Every row gives one point. The points of each table are mixes of a few directions, plus a little noise. How many directions does each table use, and how many do they share? Where both have some left over, give the other angles between the two spaces (their principal angles), to ten degrees, smallest first.
In the rows, 128 means zero.

First (4 x 2):
[[159 154]
 [114 116]
 [ 78  87]
 [160 155]]
Second (4 x 2):
[[143 140]
 [101 105]
 [ 92  98]
 [177 169]]
Directions: first 1, second 1, shared 1

First (8 x 4):
[[ 84 130 122 146]
 [ 64 131 119 154]
 [198 124 138 100]
 [157 126 132 116]
 [225 123 142  89]
 [ 90 130 123 143]
 [ 65 131 119 153]
 [141 127 130 123]]
Second (5 x 4):
[[185 135 127 119]
 [110 114 138 114]
 [140 134 124 132]
 [157 104 152  86]
 [ 48 153  99 189]]
Directions: first 1, second 2, shared 1

First (9 x 9):
[[134 145  97 127 122 118  76 129 121]
 [104 140  87 118 120 126 109 126 121]
 [134 125 150 111 120 113 131 146 172]
 [ 49  49 136  83 162 137 245 136 157]
 [197  91 197 151 156 118 100 149  91]
 [158 158 143 157 109 137 106 129  79]
 [122 172 118 134  93 134 126 126 126]
 [105 133  76 118 127 124  90 129 100]
 [148 140 149 154 142 146 169  83 186]]
Second (10 x 9):
[[128 132 118 131 128 129 118 124 120]
 [169  79 208 130 148 117 143 162 116]
 [109 149  96 126 119 133 125 114 137]
 [130 145  87 141 130 132  83 114  88]
 [133 129 120 133 131 128 112 126 111]
 [139  84 221 107 133 118 205 162 188]
 [104 137 126 114 116 130 165 124 174]
 [114 160  64 138 121 136  86 104 101]
 [ 80 151 113 104 104 133 188 116 210]
 [174 113 126 156 151 125  54 134  36]]
Directions: first 5, second 2, shared 2

First (11 x 12):
[[ 83  80 205 126 173  89 126 154 129  96 146 157]
 [164 202  74 123  69 151 140 101 160 186 104 105]
 [ 98 134  88 137 191 127 102 145  91  86 122 152]
 [137 150 147  96  81 126 125 121 174 169  99 129]
 [ 92 144  91 161 202 136 139 158  95 102 148 123]
 [118 110 119 169 174 123 142 131  84  90 168 126]
 [172 106 169 130  60 134 162 103 151 163 148  94]
 [120 145 104 149 153 122 130 125 109 113 140 136]
 [127 178  71 109 127 132  92 118 131 131  87 153]
 [142  42 212  83  85 148 132 151 158 147 119  94]
 [156 119 129 125  94 122 118  99 124 124 127 137]]
Second (8 x 12):
[[ 98 129 172 124 147  84 132 144 104  82 127 147]
 [168 104 108 158 124 132 141 112 144 205 167 196]
 [ 83  77 107 111 122  82 154 136 118 100  72 128]
 [168 188 128 158 126 169 129 121 133 140 174 102]
 [186 156 101 152 138 195 117 165 132 132 144 135]
 [118 117 132 119 139 138  92  97 156 153 139 131]
 [ 92  99  89 150 144  92 166 145 122  76  90 127]
 [110 155 186  52  85 132  94 104 115 136 111  57]]
Directions: first 5, second 6, shared 2; angles 40, 80, 80

First (8 x 18):
[[149 122 110  88 154 148 139 156 140 181 112 176 140 149 126  85 153 154]
 [146 142 157  83 170 131 105  98 161 109 137 119 115 128 150 138  84 135]
 [198 136 103 103 155 101  66 109 146  70 157 147  60 154 147 147  82 107]
 [ 62 102 111 231  34 114 170 168  59 149 114 102 159 105  83 137 204 101]
 [ 79 148 163 152 118 137 153  88 133  93 130  74 155  97 143 157  93 131]
 [163 117  87 159 101  96  95 142 105  96 145 144  82 145 118 142 137  96]
 [116 108 168  92 145 138 132 154 130 195 109 133 151 123 110 105 166 140]
 [110 150 126 116 146 159 165 110 149 130 119 129 162 124 148 114 106 160]]
Second (9 x 18):
[[129 191  86 143 155 233 187 117 102 173 123 199  25 211 119 145  93 121]
 [112 100 190 123  96  80  74 134 109 124 115  79 197  76 145 131 157 114]
 [153 139 105 134 133 166 124 142 128 122 115 157 131 130 123 134 110 136]
 [201 113  44 128 151 141 124 161 188  66 129 166 164 102 104 116  94 172]
 [ 84 118 171 121 118  81 135 104 117 148 143  88 114 133 138 123 155 110]
 [ 99 118 197 127  97 105  86 126  90 146 111  89 168  99 149 138 155 104]
 [ 77 128 192 125 109 100 122 106  93 163 130  89 118 133 145 133 157  99]
 [152 126  81 127 147 132 151 132 161 107 141 148 114 137 113 118 112 148]
 [147 118  86 124 146 114 149 130 166 103 145 137 120 130 114 114 118 148]]
Directions: first 4, second 3, shared 0; angles 30, 80, 90
